Each row is a point. The points of each table are mixes of a few directions, plus a little noise. Count the directions of each table, and those that both share. Where both have some left over, give the other angles between the two spaces (their principal angles), to ten degrees, smallest first.

First (4 x 3)
[[-0.07  0.27  0.40]
 [-0.16 -0.32 -0.47]
 [ 0.10 -0.16 -0.24]
 [ 0.13  0.21  0.31]]
Second (7 x 3)
[[-0.30 -0.21  0.14]
 [ 0.22  0.22  0.11]
 [ 0.36  0.25 -0.20]
 [-0.09 -0.16 -0.27]
 [-0.37 -0.32 -0.04]
 [-0.22 -0.24 -0.17]
 [ 0.39  0.46  0.41]]
Directions: first 2, second 2, shared 1; angles 40

First (7 x 6)
[[ 0.39  0.20 -0.41 -0.18 -0.17 -0.07]
 [ 0.09  0.00 -0.17  0.04 -0.07  0.05]
 [-0.08  0.09  0.30 -0.20  0.13 -0.16]
 [-0.30 -0.36  0.00  0.50  0.00  0.33]
 [-0.29  0.00  0.55 -0.13  0.23 -0.15]
 [ 0.29 -0.10 -0.70  0.30 -0.29  0.28]
 [-0.10  0.16  0.44 -0.32  0.18 -0.26]]
Second (9 x 6)
[[-0.23  0.41  0.56  0.77  0.24 -0.31]
 [-0.24  0.05 -0.05  0.01 -0.35 -0.16]
 [-0.11  0.04 -0.23 -0.30 -0.55 -0.28]
 [-0.39 -0.32  0.16 -0.07 -0.09  0.10]
 [ 0.31 -0.10 -0.19 -0.41  0.10  0.01]
 [-0.22 -0.19  0.15 -0.06 -0.02 -0.04]
 [ 0.26 -0.03 -0.02  0.10  0.39  0.32]
 [ 0.23  0.13 -0.37 -0.12 -0.21  0.10]
 [ 0.41  0.05  0.00  0.10  0.50  0.26]]
Directions: first 2, second 4, shared 1; angles 30

First (8 x 11)
[[-0.02  0.29 -0.31  0.29  0.33  0.21  0.18 -0.38 -0.17  0.03  0.25]
 [ 0.11  0.32 -0.32  0.51  0.61  0.38  0.23 -0.40 -0.26 -0.13  0.25]
 [ 0.16 -0.14  0.17  0.06  0.10  0.06 -0.05  0.19  0.00 -0.19 -0.14]
 [-0.28 -0.17  0.14 -0.55 -0.69 -0.43 -0.16  0.20  0.25  0.32 -0.10]
 [ 0.02  0.19 -0.20  0.24  0.28  0.18  0.13 -0.24 -0.13 -0.02  0.15]
 [-0.27  0.20 -0.26 -0.11 -0.18 -0.11  0.08 -0.28  0.01  0.31  0.21]
 [ 0.10 -0.20  0.22 -0.09 -0.09 -0.05 -0.11  0.26  0.07 -0.12 -0.18]
 [ 0.17 -0.49  0.56 -0.34 -0.36 -0.22 -0.28  0.66  0.23 -0.21 -0.44]]
Second (10 x 11)
[[-0.42  0.68 -0.79  0.22  0.17  0.11  0.34 -0.90 -0.22  0.49  0.62]
 [-0.20 -0.01 -0.02 -0.26 -0.35 -0.22 -0.04 -0.01  0.11  0.23  0.02]
 [ 0.10 -0.27  0.30 -0.20 -0.20 -0.12 -0.15  0.35  0.13 -0.11 -0.24]
 [-0.26  0.34 -0.41  0.07  0.02  0.02  0.17 -0.47 -0.09  0.30  0.33]
 [ 0.07 -0.29  0.31 -0.24 -0.26 -0.16 -0.17  0.39  0.15 -0.08 -0.25]
 [ 0.35 -0.14  0.20  0.28  0.40  0.24 -0.03  0.21 -0.09 -0.40 -0.17]
 [ 0.03 -0.29  0.33 -0.31 -0.35 -0.21 -0.18  0.38  0.17 -0.03 -0.24]
 [-0.04 -0.04  0.03 -0.10 -0.12 -0.07 -0.03  0.05  0.04  0.04 -0.03]
 [ 0.04  0.19 -0.20  0.25  0.30  0.18  0.13 -0.24 -0.14 -0.04  0.15]
 [ 0.36 -0.17  0.24  0.27  0.38  0.24 -0.05  0.25 -0.07 -0.42 -0.20]]
Directions: first 2, second 2, shared 2

First (8 x 14)
[[-0.17  0.04 -0.30 -0.01 -0.04 -0.10  0.02  0.48  0.09 -0.73  0.12 -0.04
   0.16  0.18]
 [ 0.11  0.22 -0.22 -0.11 -0.10 -0.09  0.25 -0.13  0.08  0.22  0.10  0.21
  -0.32 -0.29]
 [ 0.07  0.14  0.31  0.11  0.09  0.19 -0.09 -0.45 -0.11  0.54 -0.32 -0.19
   0.12  0.09]
 [-0.20  0.13 -0.17  0.08  0.10 -0.21 -0.14  0.43  0.29 -0.35 -0.29 -0.24
  -0.19 -0.24]
 [ 0.16 -0.92  0.15  0.00  0.20 -0.05 -0.30  0.38 -0.17  0.05  0.04  0.04
  -0.17 -0.01]
 [-0.15 -0.54  0.68  0.19  0.20  0.03 -0.55 -0.14 -0.04  0.33 -0.17 -0.21
   0.10 -0.09]
 [-0.04  0.80 -0.24 -0.15 -0.39  0.03  0.51 -0.53  0.06  0.02  0.40  0.35
   0.14 -0.01]
 [ 0.21  0.13 -0.23 -0.11 -0.08  0.17  0.29 -0.08 -0.21 -0.05  0.12  0.10
   0.19  0.38]]
Second (8 x 14)
[[ 0.12 -0.58 -0.20  0.24 -0.22 -0.16  0.08  0.16  0.00 -0.14  0.48  0.36
  -0.26 -0.39]
 [ 0.13  0.48  0.11 -0.43  0.09  0.19  0.18 -0.42 -0.13  0.46 -0.12  0.04
   0.04  0.27]
 [-0.12  0.12 -0.05  0.39 -0.10  0.01 -0.04  0.03  0.06 -0.26 -0.11 -0.20
   0.25  0.04]
 [-0.06 -0.12 -0.20  0.78 -0.29 -0.03  0.01  0.05  0.06 -0.36  0.02 -0.13
   0.23 -0.15]
 [-0.29  0.41  0.13 -0.36  0.09 -0.01 -0.09  0.06  0.11 -0.28 -0.01 -0.09
   0.20  0.25]
 [ 0.06 -0.65  0.13 -0.75  0.30 -0.24 -0.20  0.46  0.02  0.09  0.29  0.35
  -0.60 -0.25]
 [ 0.07  0.28  0.27 -0.50  0.38  0.15 -0.10 -0.11 -0.08  0.48 -0.49 -0.24
  -0.05  0.29]
 [ 0.10  0.05 -0.17  0.64 -0.25  0.09  0.14 -0.21 -0.04  0.00 -0.06 -0.09
   0.19 -0.06]]
Directions: first 5, second 4, shared 3; angles 90
